Each wall is flat, endless, passes through zero and stands at right angles to its row. A trip goes straight from one point to another. List the walls that it crosses, first one first.

Walls:
(1): [-4 39]
(2): [-32  14]
(3): [-19  24]
(4): [-44  55]
(5): [ -2 -18]
(6): [-36 -46]
(7): [-28  -7]
(8): [-95 -17]
(9): [-43 -82]
Trips:
[75  4] to [-16 -45] => 5, 9, 6, 7, 8
[22 35] to [28 25] => none
[-22  14] to [-22  55] => 6

Walls:
(1): [ -3  -8  21 -54  18  30]
(2): [-16 -27 -16  95 -35 -33]
(3): [ 72  19  -3  -2 -30 -10]
(4): [  5 -52 -12 -32  57 -24]
(5): [-35  26   8 -44 -13  34]
(6): [ -1  -4  27 -41  -1  38]
(7): [ -7 -51 -20 -11   6 -18]
(8): [-24 -46 -34  -3 -37  12]
(9): [-44 -33   5 -24   3  87]
(10): [-27  -4  40 -77 -24 -19]
(11): [ -1   0 -32   0   4 -26]
Trips:
[36 50 19 -9 -9 11] to [ 42 -15 -49  67  45 -47] => 10, 1, 5, 6, 11, 2, 4, 7
[-52 -37   9 -25  -4 -21] to [-67   1 -13   1 -21 -55] => 6, 1, 9, 4
[  8 -19  -7  22  17  44] to [  0  26  49 -28  35 -15] => 7, 2, 8, 5, 10, 9
[ 44  -7  33  21  25 -10] to [-53 -44 -11  15   4 -27] => 7, 3, 11, 8, 9, 10

Walls:
(1): [-16  14 -61   1 -95  26 -33   2   1]
(2): [-57  35 -28   6 -29  -1  29  -9 -10]
(3): [-13  20  21 -44  -8   5  -1 -11  46]
(4): [-11   5  33  25  35  10 -13  32  -3]
(5): [-69  30  -5  17   9   1   7  39  -4]
(6): [ -3  -6   7  14  -3  27 -16   4 -17]
(7): [ 29  -6 -28  32 -46  16 -11  15  51]
Trips:
[-5  6 34 18 39 -9 49 17 36] to [ 32   9  76  -1 -29 -49   2  -4 -17] => 5
[ 36 -10 -49  -7  46  -7 -14 -18 -12] to [ 28 -50  30  21 -12  -7   2  -7  11] => 7, 6, 4
[ 11  26 -10 -14  39  10 -24 -26 -27] to [ 26 -42 -16 -49  13   4  -4 -17 -49] => 4

Walls:
(1): [ 18 -18  34  13  42  18 -63 -35 -16  29  16  41]
(2): [-13 -38  27 -17 -56 -17  12  23  -4  23 -22  20]
(3): [-14  22 -25  20 -33  23  23  40 -19 -90 -81  29]
(4): [ 16  13 -15 -27  17 -12 -44  40 -28  28 -18  13]
(5): [ 17 -67 -52  -1  -8 -26 -16  14   2 -31   2  -5]
(6): [  5  27  58  24  -6 -28  17   7 -23  15  -1  83]
Trips:
[ -3 -48  -1  51 -57 -33 -44  23  12  22 -42  21] to [  6 -22 -30 -43  10  22 -21  23  85  40 -26  23] => 6, 3
[-17  -6  37  -6  -4  24  58  58  22  26  28  -2] to [ 51 -10 -14  38  33 -17 -26 -41   6 -30  -6  39] => 1, 2, 5, 3
[-21  20   0 -14   3 -34 -19  12 -18  -2 -30  13] to [ -5 -46  20  41  -2  -6   9  29 -36  61  -8 -29] => 1, 3, 5
[ 21 -18  14  22  -5 -27  -2  44  24   8 -47 -16] to [-12 -26  35  -2  -1   4 -41  43   6  53 -74 -74] => 6, 3, 5
[-21  23  33 -30  31  25 -46  -6  30  42 -12  59] to [-80  -6  40  50   4 -21  -5 -29  25 -14 -12  22] => 4, 3

Walls:
(1): [-12  29  -2  37 -29  32 -44 -27 -10  21  -4 -19  -9  69  35  13  72  40]
(2): [-29 -22  23   8 -25  -4 -52 -29  25 -41 -12  27   6   6  -8   6 -16 -41]
(3): [ 24  26 -13 -54  48  11  12  21  24  34  83   0 -32 -10   2 -16  41  -6]
(4): [ -9  35  28   4  20 -33  -1 -15  -8   9  17  24  27  38 -25  -5  21 -37]
(5): [ 28 -24  10  40  35  33  25  -8 -33   9 -17 -35  26 -38 -13 -28   7 -63]
(6): [ 10  20  43  45  -8  29  38  -7  45 -22 -53   5 -19  -9 -26   2 -14  21]
(7): [ 34  67 -13  31  48  11 -32  -3  43 -21 -23 -49  17 -36  20 -23 -19 -53]
Trips:
[-69 -12   8 -21  33 -58 -13  70  12  12  35 -21 -14  -6 -20 -33 -57 -20] to [-39   2 -29 -45  10   3  12  24 -26  -4 -22  10  30  -4  -1 -48   3 -16] => 7, 2, 5
[-14  27   5  -4 -47  20  34  17  42 -13 -64  12  -2  -6  21 -21 -37 -41] to [-19  49  15 -46  -4 -10 -35 -66   5 -14  21  24 -50 -28  10  19  -1  21] => 5, 3, 1, 4, 6, 7
[-17  10  -2  -6 -13 -23  30 -31  22  -1  33  16 -55 -35   1  -1 -34  -2] to [  6  32 -36  56  13  10  22  10  38  -9  12   2 -11  18  -9 -51  53 -17] => 7, 2, 4, 5, 1
[ -2 -11  39   9   8 -13  21  28   8 -12  16  95  45   1 -14  25 -46  49] to [-85 -31 -45  -4  -2 -55  67 -24  -2  23  48  39  17 -46  42  14 -35 -55] => 6, 3, 5

Walls:
(1): [-36  46  10 -13   4  27  20 -16 -31  17 -16  36   0 -24  10   9 -13  -3
 -21  50 -37 -24  24  35]
(2): [  7  20 -33 -21  18  -6  12  23   3  26 -36 -31   3 -15  11  -5  12  34
  -1   9  -4  57   4  11]
(3): [  1  44  22  36  12  10 -27  18 -37  48  34 -12  -4   8  -4 -17 -13   5
  34 -11 -33  57  54  -7]
(4): [ 22 -44  13  47  -6   0  10 -29 -15   0  61  30 -27 -11  45  12  47  18
 -15 -36 -37  24 -39   0]
(5): [-21  12  38 -18  28   9  15  -9  19  -5 -34 -60  19  54  -6   3 -14  25
  55  31  12  84  -3  56]
(6): [-50 -18  -2  45  -1 -36  13  11  13  52  29 -36   9  -6  16   8 -26  -8
 -32  30  -4  -4 -21  30]
(7): [-15  -3  -1 -14   5   5  -6 -16 -17  -9  16  71  21  -4 -56  -7 -19  28
  -2 -33  39 -46 -44  15]
Trips:
[  1   3  -1   1  -1 -29  95 -11 -13 -31  28  22  -7  12  -8 -22  13   5
 -25  13 -27  54  16  -3] to [-16 -10   5  51  30 -10   2 -51 -51  12 -38   4 -31  -3 -20 -40   6  32
   6 -27 -25  12  -6  54] => 7
[-24 -16 -19 -14 -26  75  -6  12  42  30 -28  19   7   0  17 -23  23  28
 -35  -7   3 -74  22 -40] to [-21  -3 -25  13  10  -6  13  -2   4   3 -93  -7 -16 -35  52 -20  41 -79
 -17   8  32 -11 -18   9] => 7, 2, 6
[ 26 -28  20  21  24  22 -49  41 -12 -54   8 -27  -2   7  45 -25   8 -21
 -21   8 -32  24  20 -18] to [ 39  19  -1  34 -66  38  17  34 -28  47  -5  -9  38  24  12 -38  32  67
 -66  32 -11   5  -8 -18] => 2, 6, 1
[-36  42 -53 -18   1 -49 -20  11 -36  -5  -9  -6 -18  -1  19   8   2 -60
  41  -8 -73 -20  -6 -73] to [ -6 -30  10 -11 -57   4   8  18 -15 -10 -24   9 -27  32   3 -74   5  17
 -12  24   5  35 -24   3] => 2, 1, 5, 3, 4
